Rows are points. Each copy is the shape, with its points in the same order, stretched, turned, moved and blurred by noise. Is it also mirrored, or only turned?

Shape, 6 rows:
[[-30  48]
 [ -6  22]
 [ -9 -12]
 [ 40 -14]
 [  9  38]
 [ 26 -15]]
Copy 1 (6 x 2):
[[ 55  33]
 [ 22  19]
 [ 17 -16]
 [-37   2]
 [  8  43]
 [-18  -2]]
Copy 1 is: mirrored
Copy 2, 6 rows:
[[-60   3]
 [-18  14]
 [ 14  -6]
 [ 45  37]
 [-25  37]
 [ 38  24]]
Copy 2 is: only turned
Copy 3:
[[ 51 -38]
 [ 29  -8]
 [-11   4]
 [  2  40]
 [ 48  -6]
 [ -6  38]]
Copy 3 is: mirrored
Copy 4 (6 x 2):
[[ 33  59]
 [ 27  22]
 [ -7   6]
 [ 17 -35]
 [ 49  17]
 [  7 -25]]
Copy 4 is: only turned

Shape:
[[-13 -33 -20   9]
 [-16   5   6 -12]
 [  1 -13  14 -30]
 [ 18  17  43  32]
 [ 22 -18  -5  28]
 [ 38  22   4  38]
 [-24 -21 -24 -27]]
Copy 1, 7 rows:
[[ 28 -34 -24 -25]
 [ -9  -1  -5   2]
 [  7  20 -14  -6]
 [ 22  -9  15  45]
 [ 47 -25   5  -1]
 [ 31 -15  37  22]
 [  1  -9 -20 -37]]
Copy 1 is: mirrored
Copy 2 (7 x 4):
[[ -8 -41  15   7]
 [-17   3 -17 -17]
 [ 14  -2  -5 -32]
 [-12  60  14  15]
 [  8  -2  16  22]
 [ 10  43  -9  41]
 [ -6 -46 -16 -17]]
Copy 2 is: only turned
Copy 3:
[[ 10 -53 -15  -6]
 [ -5   0  14  -6]
 [ -6 -15  32  17]
 [ 47  42   9 -15]
 [ 40 -25 -14   3]
 [ 48  21 -32  11]
 [-28 -50   2   2]]
Copy 3 is: mirrored
Copy 4 (7 x 4):
[[ -6 -16  14  -6]
 [-13  20   6 -31]
 [  7   6 -13 -39]
 [ 46  36  34 -18]
 [ 23   1  19   7]
 [ 38  35  14  18]
 [-34 -10 -12 -23]]
Copy 4 is: only turned

Shape:
[[  1  -3  47   6 -27   4 -16  -3]
 [ 30  43 -13  26  -9 -22  28 -16]
 [ 11  37 -14  26   8   3 -16 -15]
 [ 38  19 -23  16  -5 -10   3   7]
 [ 22  46 -16   1  10 -10  10  -1]
 [-28  -5   5  18   0  -2   3 -14]
 [-29  -8  -2  -7  10  31   6 -24]
 [ 13  26 -36   3  -9 -16  -6 -15]
 [-28 -19   3   1  38  17 -19  -3]
 [ 12  46 -35   6   8   1   3   4]
 [ -8   5  20  17 -26 -11   5  14]
 [ 18  30 -25  28  -7  14  15  -9]
 [ 29  21 -14   7  13 -10  -1 -10]]
Copy 1 (13 x 8):
[[ 17  40  28   2  10  15  31 -18]
 [-15 -21  -2  -3 -35 -25  14 -60]
 [ -8   3  -9  22   0 -14 -11 -51]
 [-10 -11  -2  20 -38 -13 -10 -24]
 [-14 -18  -8 -14 -17  -7 -18 -43]
 [-10   8   4   0  31  -8  31 -17]
 [  4  22 -28 -15  42  -4  24  -1]
 [ -1  -6  -2   2 -10 -39 -12 -28]
 [ -5   0 -15  11  56  16   1   8]
 [-27  -6 -18  -1 -13 -21 -25 -38]
 [-17  20  31  -3  -4   0  26 -19]
 [-19   5 -25  12 -22 -22   9 -45]
 [  1 -20  -8   8 -11 -10 -12 -29]]
Copy 1 is: mirrored
Copy 2:
[[ 27 -13  39  29 -13 -12   1  -6]
 [ 10  22 -47  15 -13 -38  40  -3]
 [ -5  25 -27  14  -7 -26 -18 -16]
 [ 11   4 -41   2 -14 -34 -13  11]
 [  3  25 -31  -4  -2 -26   2  11]
 [-14 -16  10  -6   8  -6   9 -20]
 [ -5 -10   7 -22   6  28 -17 -22]
 [ -6  22 -23 -23 -25 -32 -11  -7]
 [ -6 -21  17 -19  31   3 -38 -12]
 [-14  25 -41  -8 -12 -19 -11  13]
 [ -3 -18  17  13  -8 -21  23  15]
 [ -4   9 -49  15 -17 -11   4  -4]
 [ 17  12 -28  -1  -3 -36 -13   1]]
Copy 2 is: only turned
Copy 3 (13 x 8):
[[-27 -12  31  25 -22  11  -1   4]
 [ 27  42  -7  -7 -27   2  20 -43]
 [ 22  15  -5  -8  13  25   2 -43]
 [ 40  17   0 -10 -19  15   4 -10]
 [ 27  29  -5 -23  -4  18  29 -27]
 [-18 -12  -4   1   4 -22  -2 -12]
 [-30 -40 -26 -12   8  -6  17 -14]
 [ 23  13  -7 -40 -10  11  -7 -27]
 [ -5 -44   2  -7  44  -9  12   1]
 [ 29  26 -27 -26   6  26  19 -26]
 [-16  15   7  16 -14  -7   1  12]
 [ 21  16 -32   3 -14  17  10 -33]
 [ 33   7   5 -18  -3  17  18 -24]]
Copy 3 is: only turned
Copy 4 (13 x 8):
[[  4  13  23 -15 -35  13  -3 -43]
 [ 25   2 -31  45   1   0  26 -20]
 [ -3  26  -5  33   6 -10   8   5]
 [ 23 -13 -15  30   3   0  -7   5]
 [ 25  17 -33  16   6 -12   6   1]
 [-27   5  11  -2 -14   0  29 -20]
 [-48  17  -9 -21  -8  26  11  -4]
 [-11  -3 -34  31 -10 -17  -2   2]
 [-35  17  25 -37  11   0   6   2]
 [ 10  19 -29  29  -5 -14   9  30]
 [ 12  -1  16  -5 -40   0  25 -23]
 [  4   1 -16  42  -7  16  13   8]
 [ 11   6 -14  16  13  -5  -3  -4]]
Copy 4 is: only turned

Shape (17 x 11):
[[-22   2   4 -13  15   2  15  12 -25   5 -10]
 [-12   0 -22 -14  10 -17  -3  -5  -6  10 -10]
 [  3 -10  -2 -15  14  19 -13   3 -20  11   9]
 [-21 -20  -5 -10   4  -2   8  25  -5  -2   4]
 [ 19  24   2  11   6   6  11  -4  30   7  15]
 [ 27  26  -5   6  -6   3 -12   4  13 -27  29]
 [-36   8  -7  -8 -23 -14 -13 -12  24  -2 -16]
 [-22  -1 -14  21 -38   1  -6 -11   9   4  -2]
 [ 20   1   8  -8   0  -4  -9 -20  11   0  15]
 [  2 -13   7  -9  -1  -9  15  12 -20   3  -4]
 [ -3 -34   0   0  19   0  -2   7   0   8   1]
 [ 32  10 -15 -10  -7   3   4  -8   4 -18   9]
 [ 22  13  11   4  15 -12  -7 -24   2 -13  30]
 [ 31   8  16  -4  -1   5 -14  -7   7 -13   8]
 [-29 -17 -16  14 -10  -9  -8 -17   1  -1 -12]
 [-43 -10 -20  21 -21   3 -12 -20  15 -18 -38]
 [ 30   8   6  20   4 -11 -24   2   9   4   7]]
Copy 1:
[[ 27  -8   1 -28   7  34  11   4  20   0  -9]
 [ -9  -9 -14 -30  23   6  14  -1   4   7  -8]
 [ 12 -28  15   2  18  10  21   3  22   3  18]
 [ 25  -1   2 -15  12   2  -3   6  17 -19 -17]
 [-13  34 -13  26 -21  -3  13   7   9  -1  23]
 [-23  11  10  50  -8   5  19  -1  -1 -31  16]
 [-22  20   0 -19  -1 -24  -5  10  22  11 -39]
 [-20   9  -2  -1 -11 -21 -38   8   3   9 -21]
 [-12   6  18  16   8 -12  26  -7  -1   9   6]
 [ 16  -4  12 -22  10  12   9   6  -7   1  -5]
 [ 30 -10  -6  -6  16  -9   8   7   3   1  -7]
 [-26   0   5  11 -10   5  23 -17  -9 -17  18]
 [-10   7  20  38  15   6  31 -21 -11   3   4]
 [ -9   0  15  26  -2  -1  33  10 -10   0   8]
 [ -7  -5 -14 -15   5 -13 -19   3   1  15 -36]
 [-14 -10 -23 -17 -21 -18 -28  16   5   5 -60]
 [-16   5  -2  36  17  -4  18  31 -23  10  16]]
Copy 1 is: mirrored
Copy 2 (17 x 11):
[[-33  -1  12  -6  -9   3  19  -7 -27   3 -22]
 [-17  20  -5 -11 -13 -27   1   5   3  19 -18]
 [-12  -8 -14  -8   7   0  -6 -16 -17  24  -4]
 [-29  -4 -10 -22 -11  16  12  -2  -3   2 -20]
 [ 34   9   7   5   7 -11   1  -1  18 -16  21]
 [ 32  16 -11 -13   6  -1 -15   6 -10 -14  44]
 [ -5  32  20  -3 -32  -6 -21  11  12   6 -23]
 [  7  12 -11  26 -30   7 -22  21  12   6  -9]
 [ 22   4  -3 -10 -13 -25 -18 -11   3  -5  15]
 [-14 -15  -4 -12 -22  -7  17   4 -14  -2 -10]
 [-20 -14 -18 -16   3  -7  -3  -4  16   4 -13]
 [ 29   9 -20  -9  -5 -19  -8   9 -12  -7  12]
 [ 14  15 -10  -4  -3 -31 -20 -17  -7 -19  35]
 [ 25  -4   2 -14   1 -22 -21   4  -9 -11  24]
 [-19  15 -17  13 -18 -10 -23  13  10   4 -27]
 [-21  21  -4  17 -12  -2 -35  34   2  -3 -44]
 [ 12   2   1  -5   3 -27 -15  18  17  -2  36]]
Copy 2 is: only turned

Shape:
[[-10  36 -17 -13   4  -1 -11   5 -13  50  -8 -12]
 [ -9  28  -4 -25  -2   1   7 -17 -12  -2 -12 -22]
 [  2   9 -45 -11 -13 -16  10  -3  -2  -4 -30   9]
 [-21 -28  29  19  -8  -8  -8   6   9 -18   7  -8]
 [  2  23 -13 -18 -23  26  21  18   3  25 -14 -11]
 [  4  -6  15  -2  -7  -3 -34  14  25 -25 -11 -21]
 [  5   9 -20 -34 -33  -8  -7 -22 -11  13 -16  27]
 [ 14 -15  27   5  17  12 -14  21  15 -29  12   8]
 [  3  -3 -33 -39  -7  -7  10 -13  10  -4  10   4]
 [  7   2  22  19 -13  21 -27   0   1 -17   7 -20]
 [  3  -5 -40 -20   6  14   2 -20  -8   4 -26  13]
 [ 23   0  25  28   0   3   1   3   5 -14  10 -18]
 [ -3  30   3 -24   0   9  11  19 -29  10 -23  -3]
 [  5   1   6  17  -9  -8 -24  18   2 -37  25  -3]
 [  3 -27  11   9  -9  12 -24  22 -14 -25  17 -27]
 [ 28  -3 -27 -39  -6 -17  13  -5 -14  21 -26  -2]]
Copy 1, 16 rows:
[[-37  19 -33  -4   2 -25   8  21  13 -28  12  -5]
 [-24  17  -4 -12  -4 -16 -33  -7   1 -24  11   9]
 [-46 -25 -18  -1   0 -29 -25  19   5   4 -13  19]
 [ 13 -34  46  -2 -14   4  -5  -9  18   7  16   0]
 [-16   2 -33   0 -27   2 -21  29   4 -25   1  -8]
 [ 26 -21  24 -21   9 -18 -44  19  27   6  17  -2]
 [-22 -20 -17  -2  13 -31 -16  16   0 -43 -24  23]
 [ 39 -13  22 -24  15  19 -10  10   4  28   4  -5]
 [-12 -21 -40 -17  13  -8 -25 -14   4 -13  -5   8]
 [ 30  -4  37  11  11  -1 -29  10   5  -5  14  -9]
 [-43 -19 -17  -5  28   6 -27  16  13 -13 -24   2]
 [ 34   1  32   5 -13  -3 -11   3  -9  19   0 -21]
 [-26  15  -8 -21 -13  -5  -9  26 -13 -13  14  12]
 [ 30 -20  26   8  16 -15 -15  -2  -7  22  31  15]
 [ 23 -36  38  -7  10   7 -32   1  -5   4  40 -20]
 [-28 -20 -28 -33  -5 -30 -24  18 -10 -17 -24 -17]]
Copy 1 is: mirrored
Copy 2:
[[-13  40 -24 -27  20  10  -5  20   7   3  14  -2]
 [  9  10  -9 -13  13  31   4 -11 -21   1  26  -2]
 [ 23  42 -16  -9   0  18  -4 -24  23 -17   0  12]
 [ -1 -41  26  13 -14   5 -19   2   6   4 -12  -9]
 [ 13  19  -5 -35  -5  31  32  12  19  11  -1   1]
 [ -4 -32  33  -9  17   5 -12 -18   9  -6 -13 -29]
 [ -3  32 -17 -17  -8 -14  14 -22   8   2  15   7]
 [-11 -59  34   1  26  -6   0  -5   7 -14 -14   2]
 [ 23   8   1 -18   7   5   0 -15  27  -8  30  18]
 [ -5 -44  12  16  19  -4   5  -1  -9   4  -9 -35]
 [  2  25 -28   3  15  15   1 -26  28   4  12  20]
 [ 12 -37  26  21  22   3   3   8 -16   3 -12  -8]
 [ -6   9 -19 -32   5  25  15  -2 -17  -5  -8   8]
 [  5 -43  17  11  17 -17 -12  -2   2 -37 -14 -21]
 [  9 -60  -2   7  12  -6 -20  -8   5   0 -21 -24]
 [ 23  31 -14 -26  10   6  -3 -23   5  19   5  26]]
Copy 2 is: mirrored
Copy 3:
[[ 16   2  -1  -9  11   1   4  46 -37  33 -17 -30]
 [-20  27 -17 -13  14  -2  10  25 -19   4 -10 -14]
 [  1  -3 -37  12 -27 -11  34  15 -10  -6   1 -11]
 [-31  14  19  -3 -16   6  -7 -35  10  17  -3  21]
 [  9  14  -5 -11 -13  36  18  46   2  -1  -8 -18]
 [-24  23  -5 -15 -26 -24  -9 -31  21  10  -6 -16]
 [  0 -23 -24 -34 -31   0  28  16 -34 -16 -10 -20]
 [  3   5   4  -1  -6  -3 -33 -41  31  -5  12  13]
 [ -5 -15 -35 -24  -9   6  36  10   0  -4  16  -6]
 [-25  18  -6  -1  -4  11 -28 -17   5  14 -15 -20]
 [  0 -29 -35   5  -6  -2  19   8  -2  -9 -26   3]
 [-11  23  12  11  10  12 -22 -31   2   4   4 -11]
 [  6  13  -1   2   5   1 -14  41 -14  -7  -3 -11]
 [-12  14 -12  10 -21  -4 -28 -26   1   6  33 -15]
 [-35  -6   4  10 -10   7 -35  -2  24   7   4  -9]
 [ 12 -22  -1 -10   2  -8  37  19 -10 -23  -8 -19]]
Copy 3 is: only turned
Copy 4:
[[-25   5  36   3   6 -36 -18 -18   3  16 -25 -21]
 [-14  10  19 -14  -3 -16  -9 -22  20 -12   1 -33]
 [-15   5 -28   9  -2  -4  -2  -7   1  -2 -30 -28]
 [  4  -7  18 -13 -18  14  -7  -1   4 -23  -8  25]
 [-10  20  16 -18  -2 -18  -7  -1  40  27 -35 -19]
 [ 13  15   7  12 -24  -1 -28  17  15 -26  -1  10]
 [-13  -2 -28 -24 -15 -26 -22 -18  -8  13  -3 -22]
 [ 22  19  11  -1   9   1   4  23   7 -12  11  31]
 [-15 -12 -23  -2  -3 -16   0  -8  26   8   6  -9]
 [ 22  18  34  -4 -25  11 -18  -4   5  -3  15   3]
 [ -6  -5 -22   0  18   2 -21 -16   5  13  -7 -21]
 [ 35  14  34   5 -11   6  11   5   5 -10   0   3]
 [-19  27  23 -30  17 -22  -3   4   7  -1 -22 -25]
 [  1  18  12  10 -26   8  13  11  -8 -13  12  17]
 [  3  -7  33  -5 -13  28 -11  20   6   0  10   7]
 [  3 -15 -14 -10  12 -24 -10  11   6   6 -19 -39]]
Copy 4 is: only turned

Shape:
[[  7   9   3  19  12 -11  17   5  17 -20   1   8]
 [ 15  13  -4  -2  -4  17   3 -11  -5  10  -2   6]
 [  4   0 -11   0 -24   5 -15   4 -13  20  -5  -8]
 [ 10  -6  -3 -10  -3   6  -1  -7 -11  19   7   2]
 [ 22 -10  -7   5   2   1  -2  -7 -20  20   9   8]
 [ 14  -7  13  16   2   7  -1  -7   2  12  -8   8]
 [  5 -12  -4 -11 -12  -4  11   2  -9   5 -23  11]
 [ 11   3  -8 -11  -4  21   1  11  -9  11   8   1]
 [  0  -1  21   7  20   3   2  15   3 -19   5  13]
 [-30  21  11 -22   4 -25   3   2  -9  -5 -27  -4]
 [ -1  23  24 -17  31 -12  14  27  16 -19 -21 -29]
 [ -9 -13  -6  -7  -5  -7  -1  -6  -2   4 -11 -10]
 [  8   4  -4   4  21   8   1  18  14  16  -2  10]
 [ -6   3  13   4  21  13  14   0  19 -11   1   2]
 [  7  -4 -11   4   2  14  -8  -3 -20   6 -16   2]
 [ -1   5   8  18  12   8  25  12  -3   7   0  -3]
 [-21   3  -7 -13  15 -24   5  -2  -8 -14 -30 -13]]
Copy 1, 17 rows:
[[  4 -16  -4   0 -28   6 -13  -8 -18  23  -2   5]
 [ 20  -1 -17  10   6   5  -8   7   3  -5   3 -11]
 [ -8  13 -22  11   2  -4  -4   4  10 -23   1 -10]
 [  9   8 -11   2   7  12   5  14  -4  -9  -7 -19]
 [  4  -3 -14   5  -7  16   6  17 -12  -8  -2 -35]
 [  3 -16  -7  -6  -8  -5   6  11 -14  -2  -6 -16]
 [  1   6 -13  -1   1  -1  14   6   6   4  16  -7]
 [ 11   6 -11  18   4  14  -5  18  10 -12  -3  -5]
 [  0 -24  10  -4 -18  12  -9  10 -11   8   5   5]
 [-11  -8  -9  -2  18   5  -1 -31  12   6  29  10]
 [  3 -15  18  21   7  -1  -1 -22 -13  26   4  23]
 [ -7   7 -15  -2   8   3   1   2  -8   1   5   4]
 [ -5 -19  -3   5  -8   7  -1   7   2  14 -17 -10]
 [ 13 -22  -2  -2  -2   9  -7   5 -13  15  -5  18]
 [ -3 -12 -25  13   4   4  -5  14   0  -2  21  -9]
 [  6 -24 -16  11 -12  17  10  -3  -3  -2   0   1]
 [-15 -10 -17   5  12   7  -3 -18  -7  23  32  12]]
Copy 1 is: mirrored
Copy 2:
[[ -1   0  -8  -8  -7   0  20   2  19   9   3   7]
 [  1   0  15   9 -10  -6   7  -7  -9   4  -8   0]
 [ -8   7  23   7  -9   6  -3  -8 -11 -10  15 -16]
 [  6   8  10  10   4  -1  -2  -7 -13  -4   6   2]
 [ 13  18   6  17   2  -9   3  -3 -12  -2  15   2]
 [  7  -6  -2  11 -18   3  10  -1  -8   7   4  15]
 [-11 -15   2   5  -9 -13   7 -23  -8  -7  11   7]
 [ -1  13  14   6  -2   7   7 -14 -13 -10  -6  -6]
 [  1  -7 -22  -5  -2  13  22   1  -2   1  -2   4]
 [ -5 -30  12 -34   0  -1   6 -10  -2  -2  15 -13]
 [ -8   3   2 -60  -5  18  20  -7  -7  13  10   2]
 [ -4  -7   0  -4  -3   0 -10 -13  -4   0  13  -2]
 [ 10  15   1 -11 -14   6  11   3  -4 -14  -4   7]
 [  5 -11 -19  -7 -10   6   9  -5   2   8 -18  12]
 [  1   3   0   7 -16 -11   3 -12 -16  -2   3 -11]
 [ 14   0   1  -3 -13  12  15 -17   5   6   9   4]
 [ -7 -16  -5 -29   2 -13   0 -13   0   0  20 -11]]
Copy 2 is: mirrored
Copy 3 (17 x 12):
[[-10   7 -20  10 -15  12  20  -8   6  14  13  12]
 [-11  -7  -5   9  -1   4 -10  14  -6 -10 -13  -9]
 [-14   4  18   6  14   7  10  17 -12 -24 -18 -10]
 [  2   0  11   0  11   3 -11   5  11 -13  -9 -10]
 [ -5  -3  13   8   4  10  -3   5  24 -24  -3 -10]
 [-19  -9   0  -2  -2  17   2  -9  11 -15   1  -2]
 [ 15 -16   9   1   3  12   8   4   5  -7 -20   3]
 [  1   4  -2  19   1  -1   2   1   2 -13 -10 -25]
 [  0   9 -11  -4 -26   6  10 -27  10   2   6  -2]
 [  9  23  13 -13 -15  10   7  15 -14  22 -35  17]
 [-14   5   8  11 -34  -9  17 -12 -21  40  -2   8]
 [ 14   8  16 -15  10  12   3   5   2  -1 -11   6]
 [-19   0  -9   3  -7  -8  11  -1  19  -4   0 -26]
 [ -4   8 -20  -8 -14   5   1 -24   8  19   8 -12]
 [  2   0   8  -3 -10  21   5  11   2 -15  -8 -14]
 [-12   3  -4  12  -2  19   8 -14  10  12  -6 -26]
 [ 21  19  17 -17 -12  18  15  19  -2  27 -13  15]]
Copy 3 is: mirrored
Copy 4 (17 x 12):
[[-11 -17   0  10 -14  -9  20   0  -7   0 -10  13]
 [ 19  -1   8   6   9  24   8 -11  -6   6   2  -7]
 [ 20   7  -7  -3  25   5 -19   4  -1   2  13 -12]
 [ 10   4  -2   6  15   7 -16 -15  -5  10  -2 -14]
 [ 21   6   1  27  12  -3 -25 -23  -8  16   1  -3]
 [ 21   2 -23   8   0   9   2  -9  -1  18  -8  17]
 [ 11  -7 -20   7  12   3 -18  -3 -23 -10  -8 -10]
 [ 16  -5   7   3  23   5  11 -19   6   0  -4 -21]
 [  3 -14  -9 -14  -1 -11  22 -17   2  -1 -28  21]
 [-16  -7  -3 -23  15  16 -23  27  -9 -25 -26   8]
 [ -9 -44   2  -9  -8  -9  32  28  29  -7 -60   5]
 [ -5  10 -15  -8   6  -7 -17   9 -13   0 -12 -11]
 [  2  -9  -6  17  -4   7  14 -17  23  -6 -11  -4]
 [-10  -4  -8  -9  -9   6  38  -7   2   3 -31   9]
 [ 29  13  -4   8  12  -1  -4 -10 -10  -1 -12  -3]
 [  2  -1 -11  22  19   5  25  -5   4   7 -25  12]
 [-14   0  -2  -5  -2 -12 -20  24 -18 -20 -34  -4]]
Copy 4 is: mirrored

Shape (16 x 12):
[[ -4  19   7 -14   7   3  19  13  11   5   0 -23]
 [ -9   9   7 -15 -13  38   1   4 -10   2  -4  30]
 [ 32   6 -25  -7   6  -8 -24 -13   1 -16 -16  -1]
 [ 21   9 -11  14   2  -5  -8  23   1  20   4  10]
 [-33  12 -16 -28   8  -9  -2   7   3  -5  11  -7]
 [ -8 -25 -13   6 -18  14  25   2  16  -9 -36  16]
 [ 26  42  -2   3  -6 -10 -14   8  -7 -14 -22  -3]
 [ 32  23  -7  -9   3 -32 -21 -21   2   7   1  20]
 [-19   3   5  11 -25  27  30  -4  -1  -6   3  49]
 [-18  -9  -5   5  15  16   1  11  21 -15  18 -12]
 [ 30  13 -17  -8 -14 -33 -47  11  13  -1  -8  12]
 [-13  -2  29 -13 -30  29  15 -13   5  -8  -8  14]
 [-12  17 -21 -31 -13  21  14   8  17  -2  30 -13]
 [-35  12  -8  -2   8  29   9  -6  16  23   5 -13]
 [  3  -4  17   0   0  25  21  10 -27  17  -1  13]
 [-35  -7 -25  -3 -16   9  -1  -9   4  -9  21 -41]]
Copy 1 (16 x 12):
[[  7  -4  -1  26   4 -12  30  22   2   1   5  16]
 [-14  33  32   1  -2  11  -4  -3 -21   9  10  34]
 [ -7  11  14  18  16  53   9  -9   2 -12 -14 -25]
 [ -2 -30   9  12  25  30 -11  -6 -19   1   2  20]
 [-31  14 -16  30  11 -27   2  22 -11  33  25 -13]
 [ 10  12   6 -29   8  -8   9 -45  13 -21  -3  11]
 [ -8  -8  18  12  17  36  26  15 -35 -18 -31  -5]
 [  0  -3  -5  22  23  49  -4  -1 -19  20 -36 -10]
 [ 28  19   2 -18  -8  -2  -9 -35 -33   6  10  36]
 [  5   1   6  33 -10 -25 -17 -15  11   3  30 -17]
 [-24 -15  22  26  43  41 -11  -3 -24   3 -26 -39]
 [ 20  22  41 -10 -18 -12   8   1  -7   0  -9  12]
 [ 11  19   2  47  28  -5  17  14 -19  26  48   4]
 [-12  -3   6  20  -6 -17  21   0   9  46  20  21]
 [  7  13  10 -15 -18  16   0  18  -2   5  13  55]
 [  8   5   4  18  -6 -18  13  19   8  30  52 -37]]
Copy 1 is: mirrored
Copy 2:
[[ -5  16   4   0   5  28  10 -15 -24 -25  13 -10]
 [-23  -4  17 -37   2   4  -5 -18   2  15  -1  29]
 [ 14  -3 -23   6 -22 -31 -11  24  15  12 -15   7]
 [  8 -23  -9  -4   1   1 -14  19 -34   7  16 -11]
 [-15  -1 -20   8 -20  33  -1 -16   4 -30  20 -19]
 [  3  24  43 -12 -28  18  -3   0   9  23   1  29]
 [-30   8  -2   7 -25 -16  -8  15 -22   6 -21   5]
 [  8  -8 -15  -3 -15 -40 -33  31  15   6 -20 -31]
 [-25   5  32 -36 -11  22  -4 -16   7  36   1  12]
 [  8   3 -24   9  18  38  14 -11  -3   0  22   5]
 [  7 -28 -18  23 -32 -29 -48  29  -3   8 -35 -16]
 [-18   9  41 -28   4  15   3 -18  13  11 -25  25]
 [  4 -18 -23  10  -5  34   6 -51 -12 -16   6 -21]
 [ -8   0   2  -3  15  29  17 -29  -1 -16  47  -4]
 [ -7  -3  19 -52  19  13  17   4 -21   0  19  22]
 [ -1 -33 -22  27 -10  46  37 -21   7 -23  26  -6]]
Copy 2 is: mirrored
Copy 3, 16 rows:
[[ 14 -31   2  13   6 -11  14  -2   6   0  19   9]
 [  1  10 -23  10 -25 -15 -40   6  29 -13 -15   9]
 [-23  16  19  33 -16 -32  21  26 -15  21 -11  -6]
 [  7 -14  -1   2   4 -12  11  49   9 -10 -27  16]
 [ -9 -31  23  -4 -24 -22  -5  -2  15  16  -5  15]
 [-42   8 -29  14  22  19  -3 -14  27 -16 -19   9]
 [ -2   1  35  46 -15 -19  -5  33   4  -2   7 -17]
 [-14  -6  -1  29 -29 -22   8  51   1  25  10  -6]
 [-19   3 -43   3  10   5 -60   4  59  -2 -11  -3]
 [ 17  -6   4 -21  12 -24   7 -15  16  22  -6  -2]
 [-14  -1  29  34 -42 -14  35  53   1  12 -28 -25]
 [  1   2 -36  18 -10  17 -35 -22  20  -2  13 -19]
 [  2 -37   2  19  -9 -18   8 -14  26  34 -14  16]
 [ 17   8   4  -8   2   5  -8 -14  25  15  10  40]
 [ 15 -18 -38  -9   8  -5 -31  13  -3 -30 -11  22]
 [  0 -10  34  -7  12  16  -2 -28  -8  45 -19   3]]
Copy 3 is: mirrored
